Every row gives one point. The ring and each string are closed loops that go straight from each point to the next, and from the last back to the first. Before rounding, they use only three directions, however many columns there are. How many times does the string pass through the ring? Passing back the other way cancels.
(in the rows, 128 means zero)

Ring (8 x 3):
[[118 118 108]
 [142 134 126]
 [137 151 129]
 [109 154 128]
 [ 78 144 124]
 [ 59 130 112]
 [ 63 119  95]
 [ 96 114  95]]
String, 28 rows:
[[ 93 129 103]
 [ 90 122  81]
 [ 95 109  84]
 [106 105 106]
 [110 117 117]
 [116 119 120]
 [134 112 124]
 [140 116 114]
 [122 131  97]
 [132 117 103]
 [120 108 111]
 [103 113 111]
 [ 93 111 105]
 [ 75 106  84]
 [ 56 107  80]
 [ 43 108  99]
 [ 76 125 113]
 [ 75 127 119]
 [ 51 126 125]
 [ 84 133 117]
 [ 84 140 103]
 [ 66 143 107]
 [ 44 134 133]
 [ 60 130 129]
 [ 82 132 113]
 [ 84 134 100]
 [ 49 123  87]
 [ 87 130  96]]
Times through: 2

Ring, 10 rows:
[[120 103 134 117 131 106]
 [ 99 120 157 135 138  70]
 [ 94 136 163 152 145  73]
 [ 99 141 154 157 146  92]
 [121 139 114 156 139 146]
 [140 127  80 145 130 185]
 [155 112  61 129 123 209]
 [160 101  65 115 121 211]
 [154  94  85 106 123 187]
 [133  97 116 109 128 137]]
String (24 x 6):
[[138 110 102 124 130 161]
 [146 102  85 117 123 175]
 [163  82  58  97 112 199]
 [160  80  89  90 122 192]
 [136 108 127 118 138 157]
 [127 111 118 126 131 133]
 [110 108 128 126 127  85]
 [119 117 135 131 137 121]
 [103 124 166 136 145  86]
 [ 71 141 183 160 145  14]
 [ 85 139 155 160 140  50]
 [117 124 131 140 138 122]
 [105 135 167 147 151 102]
 [ 86 145 179 161 152  61]
 [ 88 138 157 158 141  56]
 [112 124 136 140 137 107]
 [108 123 159 135 144  97]
 [ 91 116 167 132 137  42]
 [ 99 102 138 121 124  48]
 [125 111 114 127 129 129]
 [133 111 123 122 136 152]
 [154  88  99  98 126 185]
 [163  83  62  97 114 199]
 [149  99  78 115 121 179]]
Times through: 3
String, 24 rows:
[[114 122 155 134 145 113]
 [118 122 131 137 137 121]
 [101 132 139 151 138  86]
 [115 129 146 142 145 123]
 [104 143 158 158 150 107]
 [101 153 142 171 148 108]
 [112 144 110 166 136 127]
 [126 128 109 144 135 149]
 [134 125 113 138 139 167]
 [148 130  67 148 130 209]
 [155 123  29 146 115 215]
 [139 116  81 134 125 170]
 [145 112  95 126 131 185]
 [165 101  69 113 125 225]
 [167  94  65 106 122 224]
 [142 108 114 119 136 174]
 [133 112 107 126 130 151]
 [140  96  85 112 119 152]
 [141  85 106  97 122 146]
 [131  99 132 109 133 134]
 [127 114 124 128 136 139]
 [113 112 129 128 130  96]
 [ 83 115 156 135 129  17]
 [ 81 124 182 140 142  25]]
Times through: 0

Ring:
[[ 97 130 164 103 136 139 137 142 123 139 112]
 [ 94 147 174  92 116 156  99 107 114 142 112]
 [101 153 162  98 100 160  75  86 111 144 120]
 [117 151 132 117  90 155  63  76 113 146 133]
 [128 139 117 131  99 150  75  89 120 146 137]
 [136 116 112 143 129 143 115 126 131 145 133]
 [138 100 113 148 153 134 151 158 139 143 129]
 [132  92 112 149 166 118 181 185 144 139 127]
 [124  98 116 143 160 112 181 185 142 137 126]
 [109 112 137 125 149 120 165 169 134 136 121]]
String, 26 rows:
[[100 138 144 111 116 130 119 127 121 138 124]
 [116 135 115 130 106 125 107 118 123 139 138]
 [ 88 152 180  86 110 156  95 102 111 141 111]
 [ 69 158 249  45 130 197  91  94 102 146  79]
 [ 93 146 192  83 123 173  95 102 112 145 103]
 [113 138 135 119 110 143  97 108 120 142 129]
 [119 149 110 129  84 136  71  85 117 142 143]
 [113 166 135 110  69 165  30  47 105 148 136]
 [117 154 145 110  90 171  50  64 110 149 128]
 [128 149 116 129  84 158  51  67 115 148 140]
 [124 131 150 117 124 171  90 100 121 149 119]
 [125 126 117 134 119 136 112 122 127 142 134]
 [139 127  80 156 102 123  97 112 129 142 152]
 [132 126  91 149 109 121 109 122 129 141 146]
 [132 116 105 145 127 128 126 136 132 142 137]
 [139 114  79 160 119 114 126 138 135 140 149]
 [141  77 120 153 189 130 196 199 150 142 119]
 [132  74 143 140 203 135 213 212 150 142 107]
 [125 105 125 137 153 128 159 165 137 140 124]
 [120 105 137 130 158 133 163 167 136 140 118]
 [120  81 138 137 193 116 219 218 148 136 111]
 [112  98 155 121 177 131 189 190 139 138 108]
 [120 120 116 135 128 122 135 143 131 139 133]
 [116 119 107 139 127 105 149 156 133 135 137]
 [ 97 118 159 109 151 125 166 169 130 135 112]
 [ 80 124 208  79 164 148 168 167 124 137  90]]
Times through: 3
String:
[[122 147 102 134  83 132  72  87 118 142 147]
 [109 164 133 111  73 153  47  62 108 144 136]
 [ 92 168 180  81  87 175  50  61 102 146 115]
 [ 85 156 212  68 118 185  81  88 106 147  96]
 [100 141 173  96 122 161 101 109 116 144 111]
 [112 136 137 118 115 142 105 115 121 142 127]
 [117 145 109 130  91 129  85  98 119 140 143]
 [ 98 163 158  96  85 159  58  71 107 144 124]
 [ 91 163 194  76 100 184  59  69 104 148 106]
 [106 146 163 101 110 165  82  92 114 146 117]
 [117 133 136 121 117 146 103 113 122 143 127]
 [119 134 136 121 116 151  98 108 122 145 127]
 [121 129 145 119 126 159 102 111 123 146 121]
 [122 125 123 131 124 136 118 127 127 142 130]
 [137 124  85 154 108 124 105 118 130 142 148]
 [146  98 106 154 151 140 142 151 140 146 131]
 [140  83 136 142 185 149 178 181 145 146 113]
 [132  92 136 138 174 142 172 175 142 144 115]
 [128 110 120 139 143 132 144 151 135 142 128]
 [132 115  97 150 126 119 132 141 134 140 141]
 [142  99  85 163 143 114 154 163 142 140 142]
 [143  72 129 150 199 138 202 204 151 144 113]
 [132  90 145 134 181 149 174 177 142 145 110]
 [124 113 134 130 145 142 138 145 132 143 122]
 [133 120 102 146 121 129 117 128 131 142 139]
 [139 126  86 153 105 128  97 111 129 143 148]
 [140 136  96 146  94 147  68  84 122 147 146]
 [130 149 114 130  84 158  50  66 115 148 141]
 [127 157  96 136  66 141  42  60 113 145 152]]
Times through: 4
